Rows are points. Examples show where two turns around zero, p and q, send a point. Write where each new point lands after one turn and then the other. Backwards means that the second turn is done in reverse. Each puzzle has new turns, and all numbers are rounded.

Turn p:
[-27  -2 -12] -> [-18  11 -21]
[-16  -6 -29] -> [-14  28 -12]
[-4 16 15] -> [-10 -20   3]
[  7   5 -17] -> [-5 15 11]
[ 40 -13  43] -> [ 46 -34  18]
Turn q:
[ -6 -10 -18] -> [ 18  -4 -11]
[ 20  21 -14] -> [  5 -21  24]
[-12  31  29] -> [-18  28  29]
[ -3 -42   2] -> [ -4  -2 -42]
Where do these land?
q, then p backwards: [ 8 30 -6] -> [27 16  2]
p, then q: [-22 -11  -4] -> [24 -5  5]
p, then q: [ 1 29 16] -> [ -7  18 -27]
q, then p: [ 14 -48  -5] -> [-2 49 -9]

Turn p:
[  0   4   7 -20] -> [-15  -6  11   8]
[38 38 22 -3] -> [ 6 24 52  2]
[ 13 -29 -14  32] -> [ 12  27 -32 -18]
[ -9 -19  -8 -13] -> [-16  -6 -18   6]
[-23  16  22  -8] -> [ -3 -30  19  -7]
[-32   4  -6  13] -> [ 18 -27 -13  -4]
[ 12 -13 -24  -1] -> [ -1  18 -19  14]
Turn q:
[-17   2 -18  33] -> [-26  19 -13  21]
[ 15   2  48 -30] -> [ 18 -34   3 -44]
[17  3 -4  0] -> [-2 -3 17  1]
[-19  17 -20   7] -> [-5 32 -6  5]
[  4 -24  -6 -10] -> [ 16 -14   0  17]
Where do these land?
p, then q: [  2  27 -16   4] -> [-23 -17  15  -1]
p, then q backwards: [43 20  4 -4] -> [ 12  26 -38  -3]
p, then q backwards: [-29 -23 -11 -17] -> [-12 -25  22  24]
q, then p: [-12 -10  26  -4] -> [-12   8 -21  17]
q, then p: [34 17 16  6] -> [-31 -22   6 -16]
q, then p: [ -1 -10 -16  13] -> [ 19  -3  -4 -11]
q, then p backwards: [-38 -21  -3   2] -> [ -7 -19 -38   7]

Turn p:
[ -4   2   0  10  -6 -21] -> [ -3 -19  12   3   1  -8]
[ -1  13 -17   4   1   8] -> [  8   2  -6 -13  15  -6]
[-2 -7 15  6  4 -8] -> [-3 -8  4 14 -5  8]
[ -1 -11 -11   6  -5   4] -> [  7   0  -9   3  -3 -13]
[-6  1 48  8 -1  0] -> [-10 -19   0  13 -17  38]
[-6  3 13  2 -3  9] -> [ 3 -4 -6 -2 -6 14]
[ -1  -3 -17 -46  -3   7] -> [  3  39  14 -21 -14  -9]
[ 22  -1 -13   6  -2   0] -> [-14   4 -11   0  11 -16]
[  0   1 -17   5  15   0] -> [ 9  6  1  5 18 -9]
Turn q:
[ 26  15 -10 -11   0  -2] -> [  3 -15  13  10  25  -3]
[ -8 -30   2  14  -2 -15] -> [ -2  19  -1  12 -22  20]
[  1  -6   0  -1 -12  -6] -> [ 1 -1  6  9 -9 -1]
[ -3  -5   1  -2   9 -18] -> [  9   5 -12  11   0   9]
[ 12  12  -1  12  -2 -15] -> [ 14 -13   7   2   4  14]
[ -1  12 -10  -7   9  32] -> [-21  -4  -2 -20  18 -15]
[-19   7  -5   1 -19 -14] -> [  2 -19  -9   7 -23  -2]
[ -8  13  14 -10   4  30] -> [ -4   4  -2 -26   6 -26]
[  0 -19   8   4  12   8] -> [-5 24  0 -4  0  5]
Where do these land?
p, then q: [-7 30  4 27 -9  5] -> [-24  29  -5  14  14  -3]
p, then q: [ 24   0 -12 -12  -4   8] -> [  3 -20 -23   3   1  -4]
q, then p: [  0   6  10 -14   2   4] -> [-9 -1 13  5  7 -6]
q, then p: [ -3  -5 -11  -8  -8  -2] -> [  9 -13  -1   5  -2  -4]
q, then p backwards: [ 14 -26   6 -18  -6   2] -> [  9 -19  -8 -14  20 -12]
p, then q: [-17  -1   8  15  15 -23] -> [  8  27  15 -11  -4  14]
p, then q backwards: [-10  -3  -4  11  10   5] -> [  6   6   4  -6   5 -15]
